Every row gives one point. Two turns around zero, p and q, are shown by what they do to some points. Where does a point land after both, in the order given? Backwards means that the second turn is done in reverse. Each puzzle has new turns, and all numbers are rounded.

Turn p:
[-14  43] -> [36 27]
[ 10 -26] -> [-21 -18]
[-36 -25] -> [-35  26]
[ -2 -38] -> [-37 -10]
[42 47] -> [ 58 -25]
Turn q:
[-19  14] -> [13 20]
[ 1 43] -> [43  2]
[ 18 -58] -> [-57 -22]
Where do these land?
q, then p: [-30  45] -> [ 45 -30]
p, then q: [39 38] -> [-22 -50]
p, then q: [-37 -33] -> [22 45]
p, then q backwards: [ 19 -35] -> [ 27 -29]
p, then q backwards: [  9 -14] -> [ 12 -11]

Turn p:
[16 38 23  4] -> [38 11  5 26]
[-41  22  12  30] -> [-10  -9  43  34]
[ 50 -66  10 -43] -> [ 18 -23 -52 -72]
[ -8  13 -22  51] -> [-28  -9  -4  49]
[-18  -7 -23 -43] -> [-18  31   9 -37]
Turn q:
[  6 -18  38 -57] -> [ 35 -54  12 -28]
[-27  34 -20  67] -> [-58  36 -15  44]
[ 29 -39  41  12] -> [ 40 -20 -47   5]
[  3  39 -42  -8] -> [-13  32  46   7]
[-11 -15 -18 -14] -> [ -5   6   4 -28]
Where do these land?
p, then q: [ -6 -56   1  47] -> [-17   3 -42 -58]
q, then p: [-29  -3  29   2] -> [-33 -15   3 -20]
q, then p: [ 57  10  -8 -32] -> [ 55 -11 -34  11]
q, then p: [15 33 17 -3] -> [  7 -36  -6  16]
p, then q backwards: [ 4 54 10 30] -> [42 40 10 22]
q, then p backwards: [-40 -37 -49 -44] -> [-30 -45  -8 -66]

Turn p:
[-63   2   2   0  30  -7] -> [-35  -2   5  35   5 -49]
[-12  12   9  28 -32  31] -> [  5  -9   0  22 -48  15]
[ 56 -27  12  18 -68  27] -> [ 29 -24  -1 -12 -26  86]
[  7 -18 -23 -48  17   1] -> [-35  18   6 -33  29   5]
[ 43 -21  31 -44  27  -6] -> [ 12  11  47 -32  47  16]
[-27  17 -22  34  40  12] -> [ -4  38 -21  38  -8 -32]
[-31  47  -9 -35  47   0] -> [-22  34  16 -18  -3 -67]
[ 27 -12   0  48 -61 -58] -> [ 50 -65 -53   1   4  27]
Turn q:
[  9  18   3  49  16 -43] -> [-24  -3 -60  14  23  -6]
[  4 -33  21  -2  27 -63] -> [-23 -53 -44 -23 -21  -4]
[ 29  15  37 -60  17   0] -> [ 22 -53  33   4  -1 -44]
[ 19  14 -61  43  27   8] -> [ 37  51 -53   3  11  -1]
[ -2 -14  12  48  21 -10] -> [ -6  -9 -41  15   9  32]
[ 41 -10  21 -30 -23  13] -> [  7 -17  30  29 -34 -23]
[-62  -7  -1 -33 -17  49] -> [  5  15  69 -34  12  37]
[-38  17 -32 -15 -67  47] -> [-16  69  67  -8   2   9]
Where do these land?
q, then p backwards: [  2  11   2  28  -5 -37] -> [-25 -13 -38   1   3 -10]
q, then p backwards: [ 21  18   5 -52 -70  41] -> [-32  29  64 -17  41  48]
p, then q: [-23 -31 -21 -39  20 -61] -> [ 22 -31 -31 -70   7  15]
q, then p backwards: [ 55 -17   1  -6  44   2] -> [  2  30  11  52 -25 -31]
q, then p backwards: [ 45   4   6  -5   2 -21] -> [-34  23  -1  24  -3 -17]
p, then q: [-53 -25  30  28 -27  67] -> [-51  27  14  44  11  68]
q, then p: [-17 -32 -36  25  23  -6] -> [-23  29  -9 -38 -28  13]
p, then q backwards: [-30  72  12  23  13  14] -> [ 65  -5 -31 -36 -25  -4]

Turn p:
[35 17  3 14 -6 16  3 19] -> [ 12  -6  -7   0 -20  28 -28  13]
[ 17 -29  -5  16 -18   2  10   3] -> [-16 -12   8  -3 -26  11  -7 -23]
[ 26   5  45   3  43 -13   2  -5] -> [ 18 -13  13  60   1   0  -5  20]
[  3 -14  39 -24  14 -11  -5  31] -> [ 39 -23  35  12   2  -9   6   2]
[ 21   6   5  23  -5 -39   0  -5] -> [  6   4 -19  26 -29 -19 -15 -11]
[  4   6 -57 -50 -72  -2  22 -37] -> [-10  64 -22 -55 -35  22  53 -26]
[-67   2 -25 -21 -16  36 -52  -2] -> [-21  27  21 -67  54 -26  -1  12]
[-17  10   5  27  19 -19  29  18] -> [  4 -40 -32  13   4 -15   2   1]
[-45   1   4 -10 -10  31 -12 -26] -> [-33  11  15 -27  24 -14  20  26]
[ 25  -4 -14  22  49  -1   2   4] -> [ -1 -12 -14  39  22  22 -25 -15]
Turn q:
[-22 -10 -18 -26  -4   2  16   6] -> [-17   8 -14  28  10 -20   2   8]
[ 14 -16 -27  80 -18   3  21  -9] -> [-35 -33  20  -9  13  70 -21  10]
[-20 -27  49 -23 -18 -14 -21   3] -> [ 29  17  32  13  -5 -39 -34  -6]
[-44   0  59  -4  17  12  20   2] -> [  6  44  49  14  21 -18  13 -29]
[ 22 -13   6 -10   6 -48 -68  11] -> [ 64  -4 -24 -30  -6 -13 -41  21]
[  3 -16  -3  39   4   7  29   0] -> [-18 -11  26   5  17  34   5  10]
[ -4 -21 -22   2  -5   8 -30 -30] -> [ -7 -35 -13 -13  17 -16 -25  -9]
[ 17  97   2   4  23 -29  29   5] -> [ 21  41 -40  -2 -33  54  55 -34]
[  9  12 -15 -17  19  24  25   9] -> [-18   1  -9   4  -1  -6  43  10]
[ 22 -11  -9 -17 -10   9   5 -11] -> [ -4 -27  -3   8 -15 -13   7   7]
[  2   5 -22 -28 -15  27 -25  14] -> [-23   0 -24 -18 -17 -35  -4  12]
Where do these land?
q, then p: [-19  10 -30  31  18  24   8  32] -> [ 14 -17 -13 -21  48   6  20  21]
q, then p backwards: [-41   7   6  32  28 -24 -28 -15] -> [  1   1 -51 -18  24   7 -31  25]
p, then q: [ 22  13  31 -17 -13 -24 -18  16] -> [ 20  -7   8 -11 -46  18  -9  11]
q, then p: [-40  25  38 -21 -10   5  -2 -28] -> [-23  38 -21  34 -18 -25  10  21]
p, then q: [ 21  25 -20 -13  19 -32  30  26] -> [-18 -53 -16 -11  -8  21  16  18]
p, then q: [ 28   7 -19 -27 -38  35 -15 -28] -> [-28  35  -6 -10 -38 -23  22 -30]
q, then p: [  5 -48  43  43 -22 -14   1 -20] -> [ -5  -6  68  27  -9 -10 -28  27]
p, then q backwards: [  6  -9 -26 -18  24  49   1 -21] -> [-22   5 -13  51  19   3  28  10]
p, then q: [ 18 -29 -25  -9  -5 -20  22  39] -> [ -4 -60   9   8  -8 -15   3 -18]

Turn p:
[ -2 -29  -4 -11 -12   4  -3  14  -5   6  58] -> [ 10   8 -32 -31 -25  11  -8 -20  -2  -7  37]
[ 17   2  -4  40   9   4 -10  -1  23 -10  -3] -> [-17  12  30 -15  -6  12   7   7 -12 -21 -18]
[  7   3   3 -11 -23 -30 -14  18   1   7  30] -> [-19  16 -31 -11 -12 -13 -13 -29  -3   2   3]
[ 31  35   4  34 -12  78  19  12 -24 -21 -11] -> [  9 -31  16   7 -16 -24  45  49 -62 -30   6]
[-28  18 -25 -14 -19 -10   2 -16  -2   2  13] -> [  5   7 -27  -1  26   2 -33   9 -10   9   3]
[-14 -22  -1   1  12 -26   2   8  -6 -26  -6] -> [ 10  -2 -13  -4  -5  14  -1  -4  33  -9 -25]
[-32  -6  -3 -19  -5 -23  25  13  16  14 -11] -> [-10   1 -23  -8  25   7   3   5  30  33  -1]
[  4 -15 -11 -12 -14   3 -16  -8   5   3 -20] -> [ 19  10  11  -2  -5  -5  -7  -4  -4  24 -13]
[-27 -18  23   7 -18  -3  -4 -10 -22  29 -18] -> [ 10   0 -10  30   9  29  18 -21  -9  29   0]
[ 57  -9  -5   7  97 -16  -1  10 -15  12 -17] -> [ -3  29  58  31 -18 -23  23   1  66 -51  17]
[  5  22  17 -11 -19 -11  18 -43  20   1 -18] -> [ -7 -24  18   0  46 -14 -12 -18 -13  14 -12]
[-18  18   6 -13   4  29 -19   2   8 -17   3] -> [ -6 -26   3   5 -20   2 -23  24 -11   8   3]
Turn q:
[ -9   1 -16   5   7  29  10  28 -15  27  13] -> [  2  -2  18  -5 -16 -23  29 -14 -31   9   4]
[34 -9 -9 -4 -6 19  0  9 13 19 35] -> [ 12  -9  12  -5 -10 -46 -24 -18  -8  -2   2]
[ 26  19  -5 -25 -40  25  22  20   9 -31 -14] -> [ 12 -30   1  13 -24  12 -35  22 -39 -17 -25]
[-28 -34  21  22  28   6 -12  -9  20 -18  -9] -> [-27  30  29  10  28   7  11  12  21 -21  14]
[-35 -33  39  26  -6 -14 -36   1 -15  -5  16] -> [-23  50 -10  -6  17  11  16 -31  14 -39   7]
[  3  23  -9   9  -9   1  40 -17   4  15  16] -> [ 25 -33  -6  -1 -22 -15  17  11  14  -5   7]
[ 12  11 -39  -4  -7 -12  -5 -12  11 -53 -20] -> [ -1 -42   6   8  33  34 -24   9   3   4 -25]
[-29 -15  27  -1  33 -22 -10  22  -1  -7  29] -> [ 22  49   5 -10  34  -1  19  -5  -1 -12  12]
[ 27  -7   0   7  11  -7  28  -1 -30  22  -6] -> [ 15   6   7   2 -33 -10  12  -6  20  26 -22]
[  6   0 -23 -48 -26  -1  11 -16  17 -12 -26] -> [  2 -30   4 -14 -15  35 -41  21  -9  12  10]
[  6  16 -33  -6 -22  -8   8 -19 -23  16 -13] -> [ -1 -37 -16 -11 -23  16   4 -14   5  24  -4]
[-28 -12  35  31  18 -31 -37  22  25  13 -11] -> [-34  52 -19 -22  37 -13  19  17  10 -13   0]
[ 31  33 -23 -21  -8   4  12 -33 -21  13 -25] -> [  5 -39 -20  19 -31  12 -13   2   8  44  -2]
[-16   9  35   8  25  11 -32   4   5   2  13] -> [-10  35 -14  23  24 -16  10  -2  -8  -9  22]
Where do these land?
p, then q: [ -3 -10   2  10   6  -2  -9  -6  -4 -43   5] -> [-21  -1  13   9  -2  20 -29   3  -7  -6 -15]
q, then p: [-25  28  17 -17 -46   0  25 -29 -15  27   1] -> [ 35  12 -30 -53  -3 -14  -5   6 -34   1   6]
q, then p: [ 35  33   6  -6  -1   0  20 -21  38   3 -21] -> [-15  46 -12 -20 -36   9  14  -2  10  16 -17]
q, then p: [  8 -24 -22  26   8  -1  15  18 -19  -7  11] -> [  2 -28  22  10  23  -6  15 -19  12  12 -13]
q, then p: [-30  50  17   5  -3 -40  25 -19   6  33   7] -> [  9  31 -18 -58  10 -36   7  23  15  -6  22]
p, then q: [-11 -13 -27  32  15  19 -27  37  -7 -17 -17] -> [-11 -15 -13   1 -25   2   0  21 -47 -19 -34]
p, then q: [-10 -24 -41 -26  -3  -5 -18  19  -8  -8   3] -> [ -8 -26 -29 -15   4 -20 -28   3 -21  16 -12]
p, then q: [-23  29  17 -52 -13  23  20  -9 -18  22  39] -> [ 15   0  21 -34  28 -27   7 -64  17   5   9]
p, then q: [  9 -20  -5  28  12   6 -21 -17  19   5   5] -> [  1  10 -16  36 -16   6  -9   4 -14 -14  12]
q, then p: [ 12   9  24  -8  22  -6  13 -29   1  15 -31] -> [-37  26  -7 -21  -3   4  12  13 -19  16   9]
q, then p backwards: [ 41  -8  12   6   1  -3 -31  13  -6 -10  -3] -> [  0  19 -11  -9 -15 -39 -26  -9   1  -3 -12]
p, then q backwards: [ -1 -49   2   3   1   9 -12  43  12 -20   2] -> [ -4 -13   1  -2 -22 -26  40  -4 -28  32 -17]

Turn p:
[-27  36  -6 -22  21   9   7 -30  39 -35  38 -49] -> [  5  79 -13  18 -24  -9 -34 -25   4  14 -22  28]
[ 29  -6  40  -7 -28 -39   9  26 -37  28  37   4] -> [ 21 -52 -14  22  53   2  11   0 -34  15 -17  26]
[-82 -23 -30  49  21  36   1  77  24  50 -21  18] -> [-56 -21  -3 -43 -29   3 -41 102  11 -28 -40 -34]
[-18  -9 -46  72  13  42 -41  33  20  46  18  13] -> [-61 -21   0 -22 -13 -19 -24  17   4 -60 -55 -53]
[ 30  50  -5 -29  13   0  26 -41  76 -42 -15  20] -> [ 45  62 -42  41 -35   3   5 -21  34 -26  45  -6]
[ 16 -34  78  -5   6   0 -17  -4 -16 -23 -30  -5] -> [ 4 -1 44 22 40 44 44  8 30 25  5 11]
[ 54  36  16 -35  19  21  40 -47 -36 -30 -22 -12] -> [ 16  50  -9  -6   9   6  64 -38 -23   3  54  34]
[ 24 -33  -1 -32   2  -2 -21  -7  10 -34 -49 -36] -> [ 27   2  32 -20 -31  25  33 -26  45  23   2  12]
[ -9   5 -20  18   0 -30 -13  48 -50 -14  68  47] -> [ 16 -25 -23 -28  64  -1 -48  -4 -50   7 -21 -45]
[ 13  26  -3  46  -5 -28  -9  18 -38  53  45  24] -> [-31 -51 -30   4  52 -14 -24 -10 -41 -34 -12  -1]
[ 17 -10  -5 -65 -19  49  19 -23  48 -25 -12 -17] -> [ 37  45  -3  23 -64 -14  49  -2  12  28  -3  -4]
[  4 -16  11  14 -48  -2  22  -7   3 -37 -51 -32] -> [ 34  -4  63   7 -35  26  11   6  -5 -10  21  25]
[-72  48 -42  24 -12   3 -51   9 -17  54  39  48] -> [-81 -30 -41   5  -6 -13 -76   3 -40   5  -6 -54]
[ 10  -2  -8 -34  18 -28   3  -2   8   1 -31 -28] -> [ 14  -4 -13 -20 -19   9   7 -13  33  17  12  36]
[  9 -68  21   7   0 -31  24 -51 -37   7 -13   4] -> [  8 -26  55  -3  41 -45  22   2  20  21  37  25]
Turn q:
[-53  45  61  22 -19  23 -25 -15  15 -46  52 -40] -> [-62  25  11  31   2 -45   4 -23 -57   5 -34  70]
[ -1  21 -37  11 -47  29  -3   4 -44  30 -11  23] -> [ 41 -33  12  38  39  11  34  24   3 -23  13   9]
[-13  22 -29 -17   7  33 -44  20  24  43  17  27] -> [ 37   6  29  26  43 -16  12 -40  13  38  12 -10]
[ 22 -27 -47 -39 -42 -46  26  -2  35   5 -51  26] -> [ 25 -67   1  -4 -45  65 -14 -19  23   3  18 -35]
[  7 -42 -44  25  11  18 -28 -20 -24  19 -46  26] -> [ 51  -3  -4  -6   8  21  43  27  41   4 -39 -29]
[ 13  -9  -1  -4 -29  62  -3  37  50   4  11  19] -> [-18 -37  20  14   9 -40  45 -31  -1  27  24 -33]
[ 50 -11 -26  12  30 -39  66 -62  23  34 -13  -9] -> [ -6  -9 -76 -54  13  54 -20 -26  35 -36   7 -21]
[-39 -40 -31 -35  35  31  -5  29 -53 -44  -4 -28] -> [ 10   1  67 -47 -13 -33  -4  56  37  10 -13  32]
[ 63 -27 -30   1 -35 -58  20 -11  17 -19  22 -26] -> [-48 -39  -2  -3  -4  44 -48  -3  11 -42 -13 -48]
[-24  34  60  24  54  -9   9  -1   7 -13  39  42] -> [-16  72 -46  29 -19 -47 -13 -16   4   9  21  27]
[-48 -23  63  39  28 -32  16  20  -7 -11  21 -55] -> [-27  19 -39 -26 -17 -53 -49  36 -46  17 -36  26]
[ 10   9  64 -20 -18 -12 -20 -38 -46  47 -21  28] -> [ 62  41 -13  11 -17  12  17  -8 -57 -50   7  -6]
[ 14  49  -2 -17  26  -1  -9  40   3 -50 -16 -32] -> [-49  26  37  -6   0  26  -7  26  -7  40  33  18]
Where do these land?
q, then p: [  0 -27 -25 -31 -20  45 -10  55  13 -17 -37   8] -> [ 19 -28   7  34  21 -21  28  44   2  14 -35  48]
p, then q backwards: [ 18  30  25  24  49 -55 -49 -11 -33  39  24 -11] -> [  3  43 -45  27  -4   2  31 -39  45  13  54 -38]
p, then q: [ -8  50 -17  76  22 -17 -28  21 -46  38  28   0] -> [ 26  40  54 -17 -37 -11   8  22  41  20 -52  52]
p, then q backwards: [ 57  37   8 -27 -11  -9  55 -29  17 -27 -37  19] -> [  1  44  27 -24  -2  20  28 -15 -27  33 -29  70]
p, then q backwards: [-19 -42  -6  55 -19 -47 -10   7 -28  35  -7 -50] -> [-42 -15 -44 -34 -39   5  15   2  -7 -28  35 -59]
q, then p: [-22  -5 -33 -45 -13   8  -8  12  11 -23 -15  36] -> [ 13 -15  16  63   9 -18  24  15   8 -14 -13   0]
p, then q: [-50 -57   3 -21  23  16  35  51  48 -13 -33  -4] -> [ -9 -37  26  12   0  -2  -5  -5 -45  57  64 -51]
q, then p: [  6  17  22  -4 -14  35  13 -51  57 -17 -26  24] -> [  6  24  20  16 -25 -65  -2  15 -33   2  48   7]
q, then p: [-25 -54  -7  22  19   0  44  -4 -21 -43   2 -15] -> [ 46 -35 -11  -2 -42  23 -24  27  24  28   1 -22]
q, then p backwards: [ 13  -1 -51 -34  -8  10 -39 -17  18 -16  -9  34] -> [ 24 -30  25   2 -12  -2 -49 -15  18 -37 -30 -14]
q, then p: [ 22 -29  59 -30 -32  29  54 -50 -19 -15 -36  52] -> [ 96  21  34  12 -19 -26  -6 -11 -70  12  18  -2]
p, then q: [ 47  -1  28  -7  -9  27  -8  -7  17 -46   2   6] -> [-46   4 -37 -21  21  15  29   4  -7 -20  21  10]
p, then q: [-21  42  37  29 -20 -60 -11   3 -18  20  63 -22] -> [ 46  62  -7  22   1  -1  35  31  42  19 -54 -12]
q, then p backwards: [-49  33  15  25  18 -24 -21  -6 -60  41  30 -87] -> [-37  14  25  34  23 -30  64  39 -38 -10  78 -37]
q, then p backwards: [ 30   9 -59 -32  16  42 -17  27  45  44  52  10] -> [ 22 -47   8  12  25 -42 -50 -58 -33 -33  13  42]
